Each row of a before or after table is a point. One or more steps were done to the points. Then noise was added and the rows were shuffled. The steps act on columns, c1 being the first. Name the steps. A step turns or swaps two columns, mirrors them in a line or flattens them onto one, adds a multiple of one to another, or multiplies or shifts one. Angles are multiples of 10 degrees, from the lower column toward the higher: turns from -170 to 170, lines from 10 to 170 but not 90. Use the fewest steps. Two steps may share a column if one is a turn and the other turns, adds or multiplies; they go together, in the order done. Otherwise the lowest column goes first.
In the rows, zero is written as 128.

Before (12 x 3)
[[ 79  65 187]
 [ 96 105  89]
 [149 137 104]
 [139 106 135]
 [ 81 119 146]
 [110  84  97]
 [159 138 187]
 [142 140  91]
 [152  92 119]
 [163 137 180]
 [153 136 100]
 [102 112  92]]
After (12 x 3)
[[141 152 124]
 [103 136 163]
 [ 96 143 168]
 [160 132  69]
 [ 77 199  85]
 [149 115 150]
 [ 79 140 115]
 [111 168 171]
 [151 160 142]
 [154 113 154]
 [150 107 161]
 [161 127  75]]
Steps: turn c2 and c3 by -170 degrees

Before (14 x 8)
[[ 90  46 140 163 126 189 109 132]
 [ 96  91 124 139 168 140 157 107]
 [ 67 121  83 127 107 112  92 161]
 [ 14 127 115 143 153 104 160 114]
 [ 96  87  76 114 105  87 133 122]
 [155  96 110 128  74  87 107 117]
 [120 109  92 169 108 154 142 136]
 [133 151  96 154 155 160 147 147]
 [ 98 135 116 140 123 149 169 145]
 [ 82 165 110 163 108 156 113 105]
 [102 149  95 130 103 156 120 140]
 [126 109 103  78 143  88 124 122]
 [ 37 138 158 133 129  82 110 141]
 [169 121  83  77  67 148 150  85]]
After (14 x 8)
[[112 109 164 131  83 154 131 138]
 [162  96 139  81 101  87 135 148]
 [ 86  90 122 167 139 141 121 148]
 [ 83 137 108 131 126  81  47 103]
 [117 121 184 109 118 111  58 123]
 [118 147 162 108 115 156 103 133]
 [ 78 136 147 129 114 150 130 120]
 [102  87 170 102 127  88 106 161]
 [110 165 132 128  87 156  83 157]
 [ 30 127 133 156 126 104  61 147]
 [137 121 146  50 143 149 173 188]
 [130 109 148 117 180  88 123 145]
 [116 151 165 163 119 159 143 126]
 [117  46 119 145  96 188  86 120]]
Steps: turn c1 and c7 by 50 degrees; turn c3 and c8 by -150 degrees; turn c4 and c5 by -60 degrees

Before (12 x 14)
[[ 82 111 104 110 125 111 164 111  82 142 109 117 129 181]
 [105  91  29 148 130 103 127  83 111 122 140  65 173  96]
 [ 87  76 125 133 102 114 157  71 112 137 151 112 153 138]
 [ 44 153 139 127 163 120 118 159 138 164 113 112 159 105]
 [103 170 106 146 129 108 109 177 142 159 132 146 124 107]
 [ 94 180 138 132 147 118  83 177 129 108 155 113 117 130]
 [101  70 111 101 140 116 130  79  86 106 108 168 125 161]
 [ 66 149 134  80  90 111  65 184 130 167  97  90 162 109]
 [115  95 133 109 130 106 167 128  88 106 102 124 123 124]
 [146 114 128  96 149 133 142  71  90 127 100 134  78 152]
 [ 66 108 135 158 153 157 118 194 138 165 136 116 124 136]
 [ 75  99  80  87 112  71  97 122  73 173 165  70 178  80]]
After (12 x 14)
[[133  76 123  86 101 113 158  71  96 127 149 112 156 140]
 [ 99  70 109 103 141 116 128  79  90 107 109 168 118 161]
 [147  90  30 106 131 101 127  83  90 107 139  66 169  96]
 [ 88  99  80  72 113  72  98 123  42 154 166  71 191  80]
 [107 113 103  82 128 109 163 111  80 142 110 118 133 181]
 [127 154 140  45 162 122 117 161 117 153 113 111 170 106]
 [145 170 107 106 128 109 108 177 138 159 132 145 134 106]
 [ 95 113 127 145 148 133 143  70 116 144 100 134  81 153]
 [156 108 136  65 153 157 118 194 133 166 137 119 137 135]
 [108  95 133 115 132 106 165 128  94 109 100 125 115 123]
 [ 81 148 135  68  91 113  64 185 107 154  95  88 174 111]
 [133 180 139  93 144 118  82 179 138 113 156 113 112 128]]
Steps: swap c1 and c4; turn c10 and c13 by 20 degrees; add -0.5 times c13 to c9

Before (13 x 24)
[[ 89 110 147 173 190 134 149 128 130 118 136 160  97 134 122 106 130 143
  148 118 188 138 114 110]
 [ 95 157 170 132  99 118 156  67 103 194 118  89 171 157 164 221 111 111
  117 218 166 128  79 162]
 [186 131 119  93 108 153 119  84 124 153 195  98  83 136 157 102  85 133
  170 107 126  90 146 141]
 [168 133 131  78 128 184 148  99 116 120 140 107 105 139 130 123  57 123
  122 110 143 133 166 122]
 [ 81 104 115 176 136 157 142 131 176 110 116 112 134  87 115  78 121 145
  148 113 131 129 115 116]
 [ 37  87 138 147 179 146 128 105 144  98 106 171 122  98 138  94 163 159
  150 114  97 143 119 126]
 [ 76 130 194 124 139  93 169 119 108 156 107 131 166 130 123 155  77  85
  162 207 141 122  68 165]
 [ 95 123 129 117 151  99 144 107  97 146 134  81 163 119 126 168 138 165
  121 216 137 159  48 151]
 [ 95 139 190  93 121  77 173 116 123 182 109  98 166 110 123 166 127 120
  123 142 165 141 101 178]
 [124 142 197 138 127  88 108 102 112 149 109 116 162 135 139 181 100 142
  135 169 148 146  71 111]
 [ 93  91 162 174 166 136 172 121 155 100 128 140 110 106 109 120 180 102
  131 105 109 187  77 110]
 [ 75 141 131 170 174 123 157 108 140 119  94 114  73  87 112 121 140 143
  162 128 108 165 121 111]
 [166 108  72  95  64 136 140 119 105 141 161 135  93 166 132  81  90 153
  152 121 115  91 192 100]]
After (13 x 24)
[[172 140 193  96 118  77 173 115 120 180 108  95 167  97 124 165 124 119
  121 141 163 143 121 185]
 [ 71 131 135  75 130 181 148  98 116 121 141 105 104 143 131 123  56 124
  121 110 140 133 132 129]
 [209 122 127 117 150  98 145 105  98 145 134  81 166 116 126 167 137 162
  122 212 136 161 156 168]
 [ 57 108  71  95  65 136 139 122 103 141 161 136  91 186 132  85  87 153
  153 118 117  92 116  94]
 [193  93 165 171 166 139 172 122 153 101 126 140 109  95 108 122 177 102
  130 104 105 188 136 108]
 [205 131 192 128 136  93 172 121 105 160 105 129 167 131 124 154  77  88
  162 205 140 121 131 164]
 [176 145 201 135 128  87 112 103 114 146 106 113 158 141 145 181  98 145
  135 168 148 146 162 115]
 [167 142 131 166 173 126 153 109 140 118  93 118  77  67 109 121 144 143
  165 124 105 163  90 115]
 [ 75 129 119  92 108 150 120  84 124 154 194  97  79 139 159 104  84 133
  170 105 125  89 160 152]
 [168 105 115 179 136 156 142 128 181 112 118 119 135  65 119  80 123 143
  147 116 135 129 102 124]
 [164 108 145 173 188 131 147 129 133 122 138 160  98 136 120 105 129 143
  144 115 187 139 107 104]
 [191 159 171 129  98 117 155  66 102 191 121  87 171 173 164 222 115 109
  117 222 165 128 132 176]
 [195  81 133 148 175 148 129 103 145  99 107 170 121  82 139  95 162 159
  150 116  94 146  66 112]]
Steps: turn c1 and c23 by 130 degrees; add -0.3 times c12 to c24; multiply c14 by 1.6

Before (13 x 64)
[[162 126 114 152  75  88 115 130  96  57 229 102 137 117 146 122 129 198
  153 172 120 154 131 101 113 142 132 149  72 107 190 181 121 132 139 134
  147 153 122 133 111 123 134 103 128 114 177 133 103 182 106 178 170 171
   99 122  92 159 142 128 113  84 115  20]
 [124 128 114  53 104  95  72 144  93 114  72 196 102 176 166  82 134 112
  128 135 114 180 198 143 117 124  98 141 153 162 163 111  76 108 119 139
  166 124 141 133 100  50 155 149 181 115 146 114 121 141  94 144 142 130
   93 176 116 125 100 100 191 102 103 123]
 [107 151 142 168 157 113 194 130 119 131 129 101 122 108 162 110 150 156
  121 149  89  86 147 102 167 169 161  71 104 122 136  91 138 151 183 157
   32 103 114 136 136 156 143 103 175 102  93  91 111 137 141  49  67 152
  137 115 104 144 134  89 150 130 170 170]
 [ 94 141 143 147 160 117 170 132 140 128 126  97 110 150 123 144 118 171
  117 141  88 106 150  54 155 136 154  61  81 143 106  99 127 125 122 124
   81 107  91 148 146 169 120 143 166 123  46  81  83 137 164  78 117 132
  152 129 123 159 152 118 153  80 126 107]
 [150 133 124 103  92  78  80 106  56 121 110 173 115 127 158 119 116 150
  118 126  97 153 194 116 136  97  86 110 169 135 138 107 112  94 106 141
  140 100 146 140 144  86 155 171 180  96 174 115 161 161 114 178 141 136
   85 110 151  80  92 146 135 154 111 135]
 [129 150 138 163 150 108 174 136 141 109 119  89  92 155  99 161 133 151
  126 124  85  82 137  59 141 165 112 106 101 131 109 107 138 141 168 140
   87  96 150 135 146 120 136  99 203 153  96 102  98 191 149  62  81 179
  103 126 142 155 146 134 178 104 134 134]
 [131 112 114  62  99 106 109 152  81  76 109 173 109 160 156  84 101 127
  114 130 129 210 191 108 137 136  90 137 153 124 130 122 118  92 122 118
  132 128 127 119 128  68 176 168 146 122 191 113 149 113  92 164 161 167
   94 162 160  53 147 149 163 122 132 169]
 [129 116 131 159  48  81 113 149 136  84 195 100 145 122 109 152 139 176
  115 145 135 169 113  89 132 156 186 137  83  70 187 171 119 117 106  76
  178 137 129  82  94 127 147  69 133  73 172 155  83 183 136 171 150 162
   83  88  74 155 112 125  91  82 117  84]
 [119 134 185 133 160  74 186 144 151 114 122  82 127 116 123 156 153 143
  118 165  60  55 124  95 162 126 121 105  70 102 164 121 157 143 143 116
   83  91 127 141 152 134 134  98 122 120  85  65  71 153 132  80 128 138
  133 108 116 178 151 136 174  94 144 134]
 [118 150 170 158 131 101 188 156 119 140 119 106  94 132 135 151 128 182
  159 130 120  92 126  94 163 145 159 101  89 101 156 106 117 143 145 180
   72  90 134 139  89 151 125 123 154 132  92  88  89 146 177  83 112 132
  110  90 162 169 153 146 179  73 173 140]
 [170 113 106  86 124 125  95 143  98 144 131 152 109 181 161 105 137 101
  127 155 100 170 176 137 133 127 103 150 171 167 111 135 103  71 116 111
  159 122 124 170 104  77 151 185 176 140 170 111 165 120 108 148 158  94
   57 153 121  99 121 130 171 144 145 169]
 [162 101 127 155 126  96 100 154 114  97 162 108 130 120 104 142  88 152
  118 152 138 143 137 106 154 132 172 144  54 125 176 120 135 135 120 114
  132 178 141 120  97 110 153  67 119 131 143 118 100 165  94 193 151 164
   76  79  95 158 127 103  74  64 135  59]
 [144 125  76 105  94 122 100 114  33 124 104 161  87 181 168 140 115  93
  139 137 104 167 183 123 129 123 100 107 145 115 143 119 134  75 119 147
  148 131 147 155 140  90 182 176 155 112 194 153 105 139  99 167 138 129
  115 127 136  76 137  91 203 137 106 172]]
After (13 x 64)
[[134 117 129 159  51  66 109 153 136  85 197 103 141 116 109 154 151 171
  115 144 136 174 112  85 132 159 186 139  83  69 190  99 123 123  74  71
  177 136 130  85  94 124 147  70 134 150 166 154  86 185 138 152  71 163
   85  90  77 153 112 125  94 124 117  82]
 [153 133 125 107  89  91  83 106  55 120 111 174 118 128 160 117 106 146
  120 127  97 154 194 119 136  97  80 105 170 135 134 165 110  95 138 143
  137  97 146 143 139  83 156 170 175 138 173 114 163 161 115 170  97 136
   83 110 152  83  89 147 140 155 110 134]
 [116 131 186 130 159  82 184 141 151 114 124  84 127 115 123 154 182 144
  117 164  57  57 123  95 161 126 120  95  68 100 160 154 154 140 104 116
   80  92 124 142 150 130 134 103 123 127  85  65  73 153 134  72 119 139
  132 106 115 177 151 135 174  94 145 136]
 [139 126  76 104  93 123 100 113  31 122 105 160  87 179 164 139  99  89
  138 137 100 164 183 125 127 121 100 104 143 118 139 142 134  75 130 145
  148 132 148 158 138  91 181 173 159 138 198 155 103 140 102 167 107 129
  113 128 134  78 135  91 203 140 104 169]
 [ 93 143 142 148 159 130 171 134 140 130 127  95 108 150 125 149 110 168
  119 146  89 105 151  53 154 132 150  42  86 142 105 156 132 124  81 126
   80 106  95 148 145 167 119 146 172 121  43  79  79 135 166  79 125 131
  155 127 121 160 154 114 151 106 126 107]
 [117 151 171 156 127 110 190 154 124 143 122 107  97 133 134 152 127 185
  161 128 116  91 127  93 162 148 162  96  91  98 151 156 117 144  89 181
   67  88 129 140  91 151 127 120 152 110  88  87  85 142 178  61 131 136
  109  88 165 167 151 146 179  84 171 146]
 [123 126 116  50 102 100  72 141  94 115  76 192 102 176 164  81 140 110
  131 137 118 181 196 144 118 118  98 149 159 162 164 158  76 109 103 142
  169 125 140 130 101  47 160 145 181 142 146 115 118 145  91 166 114 130
   90 174 116 125 100  98 191 123 105 123]
 [131 150 137 162 147 117 174 134 141 107 119  86  92 154 100 156 139 153
  126 126  88  85 140  57 138 167 109  96 104 127 109 156 137 141 129 142
   87  95 149 133 144 124 136  99 204  82  98 102  99 193 144  58 154 180
  102 128 142 159 148 135 178  79 131 132]
 [163 124 114 152  75  70 113 131  96  56 228 104 131 117 146 128 125 200
  150 169 124 158 130 100 111 147 131 155  75 108 187  93 121 133  98 132
  144 153 120 133 110 127 133 106 131 170 177 133 103 178 106 176 113 171
   99 127  91 157 140 125 114  93 113  15]
 [172 110 106  85 125 123  93 143 100 144 134 154 113 183 160 104 142 100
  126 155  98 172 177 137 136 125 109 160 168 168 110 126 107  72 136 110
  157 123 125 172 107  77 156 188 175 159 173 110 161 123 108 160 136  96
   58 154 120 101 119 129 166 149 146 172]
 [130 111 117  58  98 107 113 150  82  78 112 171 109 162 154  81  72 124
  115 130 130 210 194 108 138 136  92 138 154 120 128 141 116  98 120 117
  131 126 124 117 128  65 175 172 149 162 190 114 154 112  89 183 125 163
   92 158 160  53 148 151 162 129 127 172]
 [163 100 124 155 126 107 105 155 116 100 160 104 129 120 106 142  50 150
  119 149 138 143 138 107 153 134 172 144  55 128 175 144 134 135  70 120
  130 180 142 114  97 105 154  69 120 154 143 115 101 163  92 168 136 163
   75  80  92 156 128 102  77 105 135  63]
 [109 156 145 166 158 128 191 137 119 132 128 100 127 107 165 106 174 159
  118 148  89  84 145 104 162 168 162  53 108 124 140 167 139 150 155 155
   32 100 113 135 137 152 139 106 173  65  92  92 110 140 140  46 102 149
  138 115 104 146 133  86 149  81 172 165]]
Steps: mirror c6 and c32 in the line at 170 degrees; multiply c17 by 2; multiply c28 by 1.3; turn c35 and c62 by -60 degrees; swap c46 and c53; add 0.5 times c56 to c52

Before (11 x 64)
[[100 131 136 119 143 113 145  92 152 141 124 117 162 167  92 122 107 108
   85 210  87 154  74 184 116 190 181 183 137 103 157 174  82  90 152 137
  146 142 159 112 146 102 158 112  45 159  84 104  88 166 115  69 146  98
  208 129 133 201 164 131  85  76  71 153]
 [125 121 146 116  92 195 136  92  91  60 124 115 157 141 125 120 107 142
  150 169 135 110 103 127 164 155 112 163 158 134 129 113 135 124 148 125
  110 169 118  90 157  97 126  84 119 153  97 141 158 172 186 123 202  59
   86 140  73 195 113 110 106 118 131 127]
 [220 118 136 225 149 135 141 138 175 176 128 151 186  94 142 135 118 147
  115 112 166 128 143 115 128 150 130 169 122 113 103 119 154 108 135 104
  120 159 163 107 147 129 140 113 103 104  81 140 134  97 153 203  72 148
  149  87 104 102 128 109 126 127  90 120]
 [134 128 116 169 109 106 170 114 201 158  72 142 100 131 131 145  95 135
  124 103  90 177  72  49 139 144 111 153 104 135 134 118 176 188 153 110
  127 122 123 155 120 107 171 195 137 153 141 122 119 147  97  93  68 124
  123 124 120  75 122 109 106 171  60 134]
 [157  94 147 179 131 132 179 145 125 119 150 109 139 163  80 134 116 163
  124 157 138  94 113 148 138 157 155 159 116 158  66 131 125 150 176 141
  127 144 111 139 160 101 144 152 156 143 109 148 149 141 131 110 164 141
  111  85  79 132 184 110 153 137  74 135]
 [ 84 178 126 100 101 147 109 163 107 144 126 199 149 107 144  99 179 154
   61 115 168 119 152 128 158 141 121 158 163  94 120 125 106 140  93 159
  166 138 116 116 186 109 145  69 143 113 100 134 107  98 125 164 170 164
  107 142  84 104 130 129 126  72 109  83]
 [106 118 122 126  53 190 149 148 197 117 104  97 140 153 136 168 127  90
  109 135  55 132 124 160 121 148 133 141 130 165 135 136 130 138  73 134
  121 130 162  79 153 131 145  88  82 139 118  52  89 103 133 106  80 176
   84 127 136 110 115 126 191  75 122 137]
 [129 122 107  68 137  60 198 145 123 155 145  90 168 111 143 125 141 118
  161 148 172 117 105 197  66 110 181  65  90 113 104 127 142 101  93 121
  165 172  83 119 100 113 115 139 125 121 159 137  61 167 148 134  77  99
  121 169 144 112 201 128 106  48 136 144]
 [143 107 169 174 148 170 138  91 131 122 126 166 125 173 126  85 153 140
   80 162 162 121  72 121 187 120 154 101 204 124 153  95 140 110 166 172
  101 129 160  98 127 120  86 135 115  62 188 118 153  65 118 135  98 114
  162  95 144 122 112 170  61 111 158 123]
 [158 166 152  97 134 114 173 192 129 129  97 203 128 151 168 155  87  95
  136 154 146 100 104 155  71 210  83 136 156  77 108 134 134  96 147  97
  150 152 174  93 133 166 130 116 128 113 144  88 132 130 166  98 163 119
  201 124 204 164 104 149  82 183 121  92]
 [110 128 174 133 117 145 140 142 143 136 180 142 150 122 135 121 162 136
  137 124 169 107 133 122  97 140 175 126  89 107  99  90 136 164 107 152
  170 234 119 131 156 162 159 123  84 110 116 167 167 151 163 114 148 190
  142 135 146 140 125 164 107  96  86 129]]
After (11 x 64)
[[109 118 123 127  54 189 151 147 196 147 103  94 141 154 138 166 124  90
  110 133  56 131 121 162 127 147  85 141 129 166 134 137 133 137  75 135
  117 128 161  81 152 132 147  90  81 140 119  54  69 101 134 110  81 177
   83 127 135 110 116 127 189 160 121 138]
 [143 106 169 175 150 170 140  90 128 106 127 167 124 175 126  84 154 141
   80 161 162 121  74 120 154 118 127 102 205 124 152  96 140 108 165 172
  100 131 161 100 130 120  86 134 117  64 187 118 151  65 118 134  99 114
  161  99 143 123 112 171  62 158 158 122]
 [126 120 147 116  92 194 136  92  90  55 123 115 157 141 124 118 105 144
  150 170 134 110 100 128 141 156 112 162 159 135 128 114 136 123 149 124
  112 170 118  90 156 100 125  85 117 153 100 140  96 173 187 124 203  59
   86 141  73 194 113 111 105 119 130 129]
 [160 166 152  98 134 112 174 193 129 127  98 202 128 150 168 155  84  96
  136 155 147 101 102 156 105 208 156 135 155  76 109 134 135  97 147  96
  150 153 176  93 132 164 130 116 127 113 145  89 133 128 167  98 165 118
  201 123 206 163 104 150  83  63 120  92]
 [110 128 174 133 115 144 139 144 143 108 182 142 153 122 137 121 163 136
  136 124 171 105 135 123 115 140 122 124  89 108  99  93 135 164 106 152
  168 232 121 132 155 163 160 125  85 107 117 169 184 150 162 114 146 191
  141 135 145 142 128 163 107 185  86 130]
 [157  94 149 176 130 132 178 144 126 112 149 107 139 163  77 134 116 164
  124 157 137  93 114 150 132 157 148 158 115 160  67 132 123 151 176 141
  127 142 109 139 160  99 143 151 156 142 110 148 143 141 132 110 163 142
  111  85  79 133 183 109 155 146  73 137]
 [219 119 133 224 149 135 142 136 173 160 127 151 186  94 141 135 117 146
  116 112 169 128 144 118 127 151 130 167 121 113 101 120 153 106 132 105
  119 160 160 107 147 127 138 114 102 104  79 141 183  96 153 204  73 147
  147  86 100 101 127 110 124 132  90 118]
 [129 122 108  69 137  60 199 145 123 193 144  90 166 113 144 123 140 121
  161 148 173 116 105 195 103 109  86  65  91 112 104 127 143 101  92 119
  165 170  83 120 102 114 115 140 123 123 160 137  73 167 149 135  74 100
  121 170 140 111 204 127 106 213 133 146]
 [131 129 116 169 109 109 172 114 203 157  72 139 101 132 130 145  95 137
  123 104  89 177  70  49 134 143 157 151 106 137 134 118 172 187 152 113
  128 122 124 153 119 108 173 197 137 154 140 124 144 145  97  91  69 125
  124 123 119  77 122 110 106  95  59 134]
 [ 85 179 127 101  99 147 107 165 107 153 127 199 148 109 143 101 178 156
   63 118 168 120 152 128 140 139  75 160 165  92 121 124 107 141  95 158
  167 136 116 116 186 108 146  68 143 115 101 133 118 101 127 161 171 163
  108 141  87 106 131 127 125 149 109  83]
 [100 132 137 121 143 112 143  92 152 163 124 115 163 169  90 123 107 108
   86 210  85 153  73 184 119 192 109 185 138 102 158 174  83  89 151 138
  147 142 159 111 145  99 158 112  44 157  85 101  92 168 115  71 145  97
  208 130 135 201 165 133  87 200  73 154]]
Steps: turn c10 and c49 by 40 degrees; multiply c49 by 1.6; multiply c25 by 0.4; mirror c27 and c62 in the line at 30 degrees

Before (8 x 64)
[[ 98 150 100 101 182 141 120 135 130 174 119  94  97 121  90 115 148 136
  118 101 121 126 121 137 124 150 107 146 147 143 133 127  97 173  90 144
  165 171  63  56 137 125 109 157 111 143 138 126  90 232 143  93 139 114
  121 103 129  66 164 182 112 160 112 102]
 [140 142 160 142 156 134 104 160 126 142 131 163 134 200  67 156 127 131
  107  95 152 154 124 108 194 188  95 153 112 156  63  68 125 121 112 145
  110 165 211 104  90 133 169 153 107 144 138 124 168 117 149 171 133  84
  136 155 127 132  98 163  88 149 156  75]
 [ 81 100 153  97 172  88 162 178 108 168 137 143 124 146 131 120 164 168
  171 119 181 159  97  60 225 161 125 157 121 198 111 154 141 126 154  92
  147 147 139 144 121 111 189 153 139  95 147  87 111  82  76 144 144  71
  162 133 110 105 167 106 155 155 132 141]
 [ 85 112 137 130 163 123 140 114 103 136  70  99 161  67  98  86 118 113
  102 120 131 114 154 110 121 133 100 147 115 157  77 161 100 104  77  96
  117 161  92 129 116  97 114 106 144 147 140 159 124 165 135 149 141 157
  121 108  79 140 144 141 127 132 141 109]
 [109 135 117 108 165 168  87 137 131 138 127 170 178 190 170 107 126 180
  131  96 136 172 170 145  99 165 120 117  91 153 105  87 194  83 162 118
  130 129 170 118 166 151 199 136 133  65 136  74 145 111 191  53 185 127
  153 137 142 133 160 185 142 200 147 107]
 [180  83  85  89 179 114 154 114 126  99  35 160 101 167 125 143 136 114
  120 166 158 145 206 102 135 140 106 128 110 139 117 168 137 159 113 134
   46 156 170 139 103  72 170  55 181 156  90  99 111 124  99 102 150 126
  133 119 165 109 150 179 147  72  90  91]
 [114 146  90 110 134 132 189 136  82 156 136 158 185 156  84  84 123 135
  133 176 106  67  96 135 115 134 134 144  88 122 135 105 134 142 146 109
  149 135 125  84 106 108 172 165 123 156 102 163 130 135 105 132 135 118
  160 153 136 113  99 143  98 176  84 176]
 [211 147 135 140 122 132 169 121 108 132 137  94 176  79 114 149 115 118
  137 192 109 134 150 163 130 153 115 121  81 158 150  44 118 127  91  83
  166  82 143 160 125 123 139  81 104 118 136 151 110 139 192  91  80 151
  139 115  64  81 110  99  80  96 133 106]]
After (8 x 64)
[[ 85 112 137 129 162 122 140 110 100 137  72 100 136  66  96  86 119 112
  102 121 130 115 154 109 120 131  85 146 116 156  77 162 100 103  76  98
  140 161 162 130 117  96 116 106 145 149 140 158 125 125 134 149 139 157
  120 102  66 117 145 140 106 131 140 111]
 [ 99 150 100 102 182 142 120  75 130 174 119  95 162 121  89 117 147 134
  119 100 120 123 121 134 124 151 145 147 147 143 132 127  98 173  90 144
   65 158 164  56 138 125 110 156 112 143 139 126  89 209 143  93 138 115
  122  97  62 165 164 181  89 159 111 101]
 [140 142 161 143 156 135 105 170 126 142 131 162 154 200  67 156 127 131
  107  95 151 156 124 108 194 188 106 152 113 156  63  68 123 121 113 144
  131 131  49 105  90 133 169 153 108 144 138 123 167 120 149 171 136  85
  136 164 134 110  99 163  73 150 157  73]
 [115 147  90 109 136 133 188 120  82 156 135 158  95 155  83  85 122 135
  133 176 105  68  94 136 115 134  83 146  87 122 135 105 134 143 147 109
  112 109 124  85 106 107 170 166 122 155 102 163 131 139 107 132 135 118
  162 160 129 151 100 144 100 176  84 176]
 [ 81 101 151  96 172  87 161 103 108 170 137 143 134 146 131 121 164 166
  172 120 180 159  99  59 224 161 130 157 121 198 110 154 141 129 154  90
  106 169  84 143 121 113 188 155 138  97 149  89 112  81  77 145 143  69
  163 135 144 148 166 107 136 156 132 142]
 [211 147 134 140 122 132 169 143 107 132 136  93 114  78 113 149 114 118
  137 193 108 133 149 161 131 154  80 121  80 158 150  43 117 127  90  84
   82  42 123 158 125 123 139  82 104 119 136 151 111  95 192  92  79 149
  139 110  74 167 110  98 120  96 134 105]
 [181  84  86  89 178 114 154 170 126  99  35 159 161 166 125 142 136 115
  120 167 158 146 205 103 135 138 141 128 111 139 118 166 137 158 113 134
  109 172 112 139 102  72 171  53 180 155  90  99 111 149  99 102 149 127
  131 118 159  45 149 180 123  71  90  91]
 [109 136 116 110 165 168  88 154 132 138 127 171 110 189 169 107 127 179
  132  96 136 172 169 146  99 165  79 118  92 153 106  88 195  84 162 117
  134 139  95 118 166 151 200 136 132  64 135  74 145 124 191  51 187 126
  153 140 149 131 160 185 137 199 147 108]]
Steps: turn c8 and c39 by -130 degrees; mirror c13 and c27 in the line at 120 degrees; swap c37 and c58; turn c38 and c61 by -40 degrees; multiply c38 by 1.3; turn c50 and c57 by -40 degrees; multiply c56 by 1.3
